Each row is a point. The ring and each string are closed loops that go straight from each point to the next, and from the last back to the first. Before rounding, they use only three directions, however many columns there are. How many times does the string pass through the ring? Passing back the other way cancels.

Ring:
[[ 1.76  2.88 -0.75 -1.09]
 [-0.72  4.07  1.89 -0.37]
 [-3.35  2.19  1.70  0.21]
 [-3.13 -0.41 -0.25  0.28]
 [-0.66 -1.21 -1.66 -0.06]
 [ 1.43  0.50 -1.91 -0.76]]
String:
[[-4.01  3.69  1.34 -0.44]
 [-4.53  3.54  3.34  0.44]
 [-3.29  2.02  3.68  1.08]
 [-2.06  1.51  1.90  0.51]
 [-1.71  1.91  0.19 -0.34]
 [-2.21  2.29 -0.54 -0.77]
 [-1.67  1.26  0.66  0.08]
 [-3.45  0.18  2.26  1.12]
 [-4.50  0.07  1.71  0.94]
 [-5.16  0.69  0.31  0.16]
 [-3.86  1.57 -0.53 -0.50]
 [-1.90  1.45  0.20 -0.18]
 [-2.09  0.89  1.70  0.63]
 [-1.97  1.34  1.31  0.32]
 [-2.15  2.63 -0.40 -0.82]]
Times through: 0

Ring (8 x 6):
[[ 3.41  0.02  1.91 -1.13  0.84 -1.39]
 [ 0.90  2.65  2.48 -0.34 -1.94 -0.16]
 [-1.46  2.43  2.36  0.17 -3.01  0.68]
 [-4.42  0.20  1.09  0.58 -3.36  1.60]
 [-4.95 -2.96 -0.64  0.35 -2.03  1.57]
 [-3.06 -5.26 -1.09 -0.28  0.27  0.59]
 [ 0.50 -5.16  0.14 -0.98  2.26 -0.90]
 [ 3.02 -2.38  1.37 -1.25  2.03 -1.56]]
String (14 x 6):
[[ 2.83  1.40  0.31 -1.03 -0.70 -0.67]
 [ 3.92  3.34  0.98 -1.09 -1.22 -0.86]
 [ 3.82  4.57  3.85 -0.76 -1.39 -1.13]
 [ 1.45  2.30  4.86 -0.30 -0.90 -0.84]
 [-0.60 -0.86  2.79 -0.22 -0.40 -0.26]
 [ 0.06 -0.31  0.54 -0.51 -0.94  0.00]
 [-0.21 -0.81  1.10 -0.44 -0.63 -0.09]
 [-0.41 -1.27  1.94 -0.36 -0.24 -0.24]
 [ 0.63 -0.51  0.27 -0.67 -0.59 -0.19]
 [ 1.09 -0.93  1.67 -0.69  0.23 -0.68]
 [ 1.60 -1.51  3.38 -0.72  1.24 -1.26]
 [ 4.50 -0.57  3.11 -1.33  2.03 -2.10]
 [ 6.48  1.09  1.86 -1.75  1.68 -2.31]
 [ 3.73  1.24 -0.03 -1.27 -0.22 -0.96]]
Times through: 0

Ring (10 x 9):
[[ 2.99  2.14 -0.95 -0.98  1.66 -2.76  1.27 -0.37  1.57]
 [ 1.31  3.61  0.27 -0.52  1.44 -3.23  1.08 -0.83  1.17]
 [-1.00  4.18  1.83  0.13  0.95 -3.29  0.63 -0.87  0.31]
 [-2.80  3.40  2.83  0.66  0.41 -2.82  0.15 -0.40 -0.60]
 [-3.32  2.18  3.21  0.85  0.15 -2.31 -0.11  0.15 -1.05]
 [-2.78  0.41  3.37  0.80  0.11 -1.76 -0.21  0.87 -1.14]
 [-0.78 -1.25  2.93  0.35  0.45 -1.43  0.03  1.42 -0.57]
 [ 1.78 -1.71  1.36 -0.37  1.02 -1.46  0.53  1.39  0.42]
 [ 2.91 -1.29  0.22 -0.75  1.32 -1.63  0.84  1.10  0.95]
 [ 3.65  0.62 -1.19 -1.10  1.65 -2.26  1.23  0.21  1.57]]
String:
[[ 0.00  4.11  3.58  0.06  1.34 -3.80  0.82 -0.83  0.87]
 [ 0.10  5.49  1.93 -0.15  1.42 -4.04  1.02 -1.47  1.08]
 [-1.08  5.48  0.98  0.04  1.02 -3.62  0.78 -1.44  0.47]
 [-2.03  3.58 -0.71  0.16  0.42 -2.36  0.38 -0.66 -0.44]
 [-5.01  4.96  4.36  1.27  0.07 -3.27 -0.15 -0.85 -1.22]
 [-4.38  3.82  6.28  1.33  0.24 -3.33 -0.18 -0.33 -1.02]
 [-1.82  2.56  4.03  0.57  0.67 -2.92  0.24 -0.06 -0.24]
 [-0.66  1.96  1.56  0.10  0.77 -2.44  0.45  0.02  0.02]
 [-0.07  1.91  2.28  0.03  0.98 -2.68  0.56  0.04  0.33]]
Times through: 0

Ring:
[[ 2.47  0.38 -1.05  0.86 -1.03 -2.70 -1.72  0.33 -1.75  0.89  1.09]
 [ 0.87  4.78  0.42 -0.58  0.19 -2.63 -0.59  1.22 -1.06  0.29  1.49]
 [-1.14  4.57  1.44 -1.48  0.50 -2.02  0.32  1.35 -0.47 -0.11  1.89]
 [-3.06  1.18  1.74 -1.70  0.06 -1.22  0.89  0.83 -0.03 -0.31  2.13]
 [-3.07 -3.45  1.19 -1.04 -0.90 -0.73  0.48  0.06 -0.28 -0.02  2.09]
 [-0.68 -5.99  0.06  0.18 -1.74 -0.96 -0.85 -0.40 -1.20  0.67  1.75]
 [ 1.59 -3.81 -0.89  0.94 -1.70 -1.89 -1.70 -0.22 -1.75  0.99  1.31]]
String, 22 rows:
[[ 2.50 -6.83 -2.13  2.04 -2.59 -2.04 -2.39 -0.95 -2.11  1.34  0.93]
 [ 1.16 -4.62 -2.78  2.05 -2.30 -2.67 -1.58 -1.10 -1.32  0.80  0.58]
 [ 0.01 -1.61 -2.25  1.34 -1.58 -2.85 -0.78 -0.67 -0.74  0.35  0.67]
 [ 0.06 -2.00  0.41 -0.20 -0.98 -1.48 -0.83  0.31 -1.25  0.58  1.74]
 [ 1.24 -5.32  1.56 -0.45 -1.33 -0.42 -1.67  0.49 -2.14  1.19  2.34]
 [ 2.30 -6.68 -0.04  0.76 -2.03 -1.02 -2.28 -0.16 -2.38  1.43  1.76]
 [ 2.26 -4.67 -2.00  1.76 -2.16 -2.32 -2.08 -0.67 -1.88  1.13  0.90]
 [ 2.74 -3.70 -2.38  1.99 -2.11 -2.69 -2.22 -0.64 -1.93  1.15  0.72]
 [ 3.92 -3.25 -2.06  1.95 -2.00 -2.65 -2.72 -0.33 -2.41  1.43  0.83]
 [ 3.83 -1.90 -0.84  1.11 -1.45 -2.27 -2.55  0.29 -2.48  1.40  1.27]
 [ 3.08 -1.03  0.86 -0.07 -0.83 -1.55 -2.12  0.96 -2.41  1.28  1.91]
 [ 2.77 -0.37  1.32 -0.44 -0.58 -1.42 -1.92  1.18 -2.33  1.19  2.06]
 [ 4.12  1.35 -0.71  0.84 -0.85 -2.75 -2.39  0.77 -2.37  1.24  1.20]
 [ 4.17  2.58 -2.74  1.96 -1.15 -3.96 -2.30  0.15 -1.95  1.02  0.34]
 [ 2.05  1.91 -3.22  1.97 -1.29 -4.00 -1.40 -0.37 -1.11  0.51  0.16]
 [ 3.44  1.96 -2.91  1.99 -1.27 -3.91 -2.03 -0.08 -1.69  0.87  0.29]
 [ 3.66  0.33 -0.32  0.62 -0.91 -2.38 -2.27  0.74 -2.34  1.24  1.39]
 [ 2.80 -0.90  0.57  0.04 -0.87 -1.70 -1.98  0.83 -2.25  1.18  1.79]
 [ 0.78 -1.00  0.50 -0.22 -0.81 -1.64 -1.07  0.55 -1.46  0.69  1.75]
 [ 0.85 -0.94 -1.50  0.97 -1.31 -2.63 -1.10 -0.20 -1.15  0.56  0.95]
 [ 1.36 -1.68 -3.66  2.39 -2.01 -3.59 -1.41 -1.06 -1.03  0.58  0.12]
 [ 2.86 -5.63 -2.48  2.21 -2.48 -2.42 -2.45 -0.90 -2.10  1.31  0.75]]
Times through: 0
String (23 x 11):
[[-3.79 -6.19  1.83 -1.32 -1.19  0.06  0.56 -0.12 -0.31  0.06  2.44]
 [-3.69 -3.59 -1.30  0.35 -1.52 -1.91  0.74 -0.99  0.37 -0.34  1.10]
 [-1.53 -1.01 -0.90  0.26 -1.06 -2.23 -0.01 -0.27 -0.33  0.03  1.17]
 [-1.66 -2.02  1.40 -1.05 -0.66 -0.92 -0.04  0.48 -0.75  0.24  2.13]
 [-1.29 -1.64  1.25 -0.93 -0.64 -1.08 -0.17  0.51 -0.84  0.29  2.05]
 [-2.78 -4.21  3.12 -2.08 -0.56  0.33  0.28  0.74 -0.78  0.25  2.89]
 [-4.27 -6.69  2.83 -1.95 -1.01  0.66  0.74  0.15 -0.33  0.05  2.86]
 [-3.56 -5.26 -0.76  0.17 -1.69 -1.37  0.53 -0.97  0.11 -0.15  1.38]
 [-1.99 -3.35 -0.92  0.37 -1.46 -1.83 -0.01 -0.61 -0.33  0.08  1.25]
 [-2.07 -4.53 -1.63  0.87 -1.85 -1.98 -0.09 -1.04 -0.26  0.10  1.01]
 [-0.74 -1.75  0.06 -0.14 -0.99 -1.66 -0.44  0.11 -0.86  0.34  1.59]
 [-0.67 -4.07  1.84 -1.01 -0.95 -0.41 -0.68  0.52 -1.36  0.66  2.39]
 [-0.59 -7.75  2.21 -0.94 -1.52  0.38 -1.05  0.23 -1.73  0.97  2.68]
 [-0.45 -8.25 -0.23  0.56 -2.23 -0.75 -1.17 -0.75 -1.40  0.87  1.73]
 [-0.48 -4.31 -2.24  1.46 -2.03 -2.38 -0.80 -1.05 -0.76  0.42  0.77]
 [-0.43 -2.70 -1.03  0.63 -1.45 -2.06 -0.67 -0.39 -0.86  0.41  1.19]
 [-0.24 -4.05  1.82 -0.93 -0.98 -0.44 -0.88  0.56 -1.52  0.76  2.38]
 [-0.46 -8.41  1.77 -0.61 -1.75  0.27 -1.17 -0.01 -1.75  1.02  2.53]
 [-1.15 -9.49  0.40  0.17 -2.26 -0.20 -0.95 -0.74 -1.33  0.83  2.02]
 [-1.37 -4.16 -2.18  1.27 -1.95 -2.34 -0.37 -1.12 -0.41  0.20  0.79]
 [-1.12 -2.33 -0.84  0.38 -1.30 -1.99 -0.32 -0.35 -0.60  0.23  1.25]
 [-1.08 -2.83  1.48 -0.95 -0.81 -0.77 -0.38  0.48 -1.05  0.45  2.20]
 [-2.41 -5.49  2.58 -1.61 -0.94  0.26 -0.01  0.42 -0.92  0.40  2.73]]
Times through: 4

Ring:
[[ 5.95 -0.88  1.62 -1.90  0.38 -1.81 -1.87 -1.15 -1.49 -0.10 -0.81  2.97
  -0.30  2.68]
 [ 5.14  0.18  1.15 -1.02  0.15 -0.73 -0.98 -0.15  0.52  0.62 -1.41  3.21
   0.70  1.46]
 [ 3.48  1.01  1.97 -1.01 -0.08  0.46 -0.12  1.38  1.15  1.41 -1.18  2.11
   1.00  0.18]
 [ 1.41  1.15  3.49 -1.69 -0.34  1.39  0.23  2.85  0.49  1.91 -0.25  0.42
   0.56 -0.59]
 [-0.35  0.32  4.72 -2.61 -0.66  1.66 -0.35  3.49 -0.89  1.74  0.97 -0.76
  -0.41 -0.30]
 [-0.38 -1.01  5.07 -3.38 -0.70  0.88 -1.49  2.74 -2.57  0.96  1.76 -0.85
  -1.44  0.97]
 [ 1.77 -1.87  4.67 -3.77 -0.26 -0.65 -2.33  1.01 -4.00  0.12  1.67 -0.16
  -2.01  2.39]
 [ 5.07 -1.74  3.11 -3.14  0.35 -2.06 -2.43 -0.93 -3.69 -0.38  0.42  1.56
  -1.50  3.21]]
String:
[[-0.03  0.93  6.78 -3.85 -0.13  1.53  0.48  4.09 -3.05  2.25  1.59 -3.01
  -1.07 -0.92]
 [ 1.48  0.08  4.79 -3.03 -0.17  0.57 -0.56  2.40 -2.16  1.36  0.85 -0.71
  -0.78  0.40]
 [ 1.66 -0.42  3.40 -2.29 -0.42  0.40 -1.20  1.73 -1.00  0.91  0.42  0.85
  -0.44  1.02]
 [-1.48 -0.57  2.77 -1.43 -1.40  2.03 -1.41  3.15  1.29  1.18  0.64  1.40
   0.10  0.38]
 [-1.62  0.86  5.13 -2.48 -0.88  2.56  0.20  4.57 -0.22  2.28  1.08 -1.35
  -0.13 -1.18]
 [ 0.26  1.71  5.85 -2.94 -0.17  1.95  1.05  4.24 -1.32  2.61  0.75 -2.20
  -0.14 -1.56]
 [ 2.39  1.76  5.51 -3.01  0.35  0.93  1.05  3.10 -1.97  2.33  0.27 -1.77
  -0.16 -1.04]
 [ 2.65  0.23  3.58 -2.31 -0.06  0.22 -0.60  1.64 -1.14  1.19  0.05  0.57
  -0.21  0.63]
 [ 1.30 -0.09  1.72 -0.94 -0.81  1.02 -1.14  1.79  1.58  1.01 -0.47  2.52
   0.64  0.70]
 [ 2.14  0.47  0.79 -0.20 -0.71  1.04 -0.76  1.53  2.82  1.16 -1.28  3.39
   1.38  0.41]
 [ 5.59  1.44  0.84 -0.38  0.32 -0.22  0.11  0.33  1.85  1.30 -2.21  3.28
   1.62  0.36]
 [ 6.85  0.96  1.81 -1.44  0.80 -1.29 -0.20 -0.44 -0.48  0.92 -1.71  2.43
   0.69  1.11]
 [ 5.21  0.01  2.21 -1.84  0.36 -1.03 -0.99 -0.10 -1.00  0.59 -0.85  2.15
   0.06  1.59]
 [ 3.22 -0.52  2.56 -1.99 -0.16 -0.34 -1.41  0.68 -0.88  0.57 -0.15  1.81
  -0.25  1.57]
 [ 3.61 -0.94  1.10 -1.20 -0.36 -0.56 -1.98 -0.06  0.34  0.13 -0.69  3.43
   0.17  2.16]
 [ 7.31 -0.95  0.42 -1.30  0.51 -2.38 -2.10 -2.13 -0.78 -0.43 -1.53  4.29
   0.11  3.17]
 [ 8.65 -0.58  1.43 -2.07  1.10 -3.02 -1.63 -2.41 -2.40 -0.29 -1.42  3.22
  -0.29  3.10]
 [ 7.24 -0.24  2.56 -2.49  0.95 -2.26 -1.17 -1.24 -2.73  0.21 -0.86  1.92
  -0.48  2.34]
 [ 4.35 -0.42  2.50 -2.08  0.14 -0.86 -1.33  0.14 -1.31  0.47 -0.39  1.90
  -0.27  1.77]
 [ 2.13 -0.84  1.73 -1.37 -0.64  0.17 -1.80  0.90  0.43  0.44 -0.23  2.69
   0.07  1.64]
 [ 2.66 -0.53  2.48 -1.85 -0.33 -0.04 -1.42  0.96 -0.49  0.63 -0.10  1.86
  -0.16  1.43]
 [ 5.26  0.66  2.57 -1.84  0.49 -0.74 -0.35  0.35 -0.86  1.02 -0.99  1.63
   0.29  0.94]
 [ 5.47  1.66  2.34 -1.32  0.58 -0.26  0.51  0.82  0.25  1.58 -1.60  1.67
   1.03  0.03]
 [ 4.38  2.28  2.90 -1.30  0.44  0.57  1.15  1.88  0.71  2.16 -1.47  0.91
   1.26 -0.89]
 [ 3.42  1.31  4.13 -2.39  0.34  0.34  0.44  2.01 -1.23  1.80 -0.31 -0.20
   0.12 -0.25]
 [ 2.44  0.22  3.65 -2.33 -0.11  0.32 -0.60  1.76 -1.13  1.22  0.12  0.49
  -0.23  0.58]
 [ 0.66 -0.14  2.81 -1.61 -0.78  1.16 -1.03  2.31  0.53  1.16  0.15  1.37
   0.14  0.52]
 [-1.31  0.59  4.09 -1.92 -1.01  2.39 -0.19  4.03  0.64  1.98  0.69 -0.20
   0.17 -0.77]
 [-1.46  1.13  6.32 -3.23 -0.59  2.45  0.60  4.88 -1.53  2.53  1.49 -2.64
  -0.56 -1.47]]
Times through: 4
